Rows are points. A path goes straight from each point to the next, and from the last back to the first. The post is the endless flat space through its rows: a point in 2 columns, a line in 3, a plane in 4, and so on, so that a path can go around it. How many times does the path go around the post? Going back the other way cancels.

Post:
[[ 1.0 -1.3  4.3]
 [ 4.0 -2.0 -4.5]]
Path, 8 rows:
[[ 5.4 -5.5  1.7]
 [ 5.6  0.1 -1.9]
 [ 4.1  2.8 -2.3]
 [ 7.2 -2.5 -0.3]
 [ 2.0 -7.7  4.5]
 [-1.4 -4.3 -1.7]
 [-1.2 -3.9 -5.2]
 [ 0.9 -8.5 -4.6]]
Times around: 0

Post:
[[  3.8  -2.3  -2.1   7.5  -5.0  -0.3]
 [  5.1  -2.0   5.6   0.9  -1.5   2.8]
 [  1.9  -1.8  -0.3  -1.9  -3.1  -4.7]
 [ -2.0  -2.4 -11.3  -3.9   0.1  -1.0]
 [  8.7  -2.4   9.6   6.5   3.0  -1.5]]
Path, 24 rows:
[[ 8.6 -2.6  3.1  1.7  3.1 -7.2]
 [ 6.2 -8.7  0.2 -3.2 -4.3 -1.6]
 [ 2.3 -4.7  3.1  1.6 -1.5  0.5]
 [-0.1 -1.4  0.2  3.7 -0.1 -7.9]
 [ 1.4  2.7  1.9  2.4 -3.1  4.6]
 [ 5.4  0.1 -2.1  7.5  3.3 -1.7]
 [10.4 -1.0 -2.0  0.3  0.2 -2.4]
 [ 6.0 -6.1 -3.1  4.5 -8.1 -2.6]
 [ 4.3 -9.7  4.2  4.6  0.5  5.4]
 [-2.3 -6.2  3.1  4.5 -4.0  4.7]
 [ 2.2 -0.5  4.1 -0.6 -2.1  1.4]
 [ 3.4  1.4  1.9  4.0 -3.4  0.7]
 [ 7.1  1.5  1.2  0.8  0.4 -4.8]
 [ 6.7 -3.4  0.4 -0.6 -0.7  2.4]
 [ 9.1 -8.0  4.3  1.1  2.4 -1.7]
 [ 7.1 -2.9  0.1 -5.0 -1.4 -3.9]
 [ 6.2  0.9  0.2 -0.2 -2.1  1.6]
 [ 2.5  1.0 -2.9  6.0 -3.7 -1.6]
 [-0.4  1.0  2.0 -1.5  1.7  1.5]
 [-3.4 -4.8  0.7  5.4  2.0 -3.1]
 [ 3.3 -4.2  5.8 -0.9 -5.1 -3.2]
 [ 5.5 -3.4 -0.4  2.2 -2.1  2.0]
 [ 5.5 -1.6 -0.9  2.2 -6.2 -0.4]
 [ 7.8  0.9 -7.4  6.3 -0.9 -3.5]]
Times around: 1
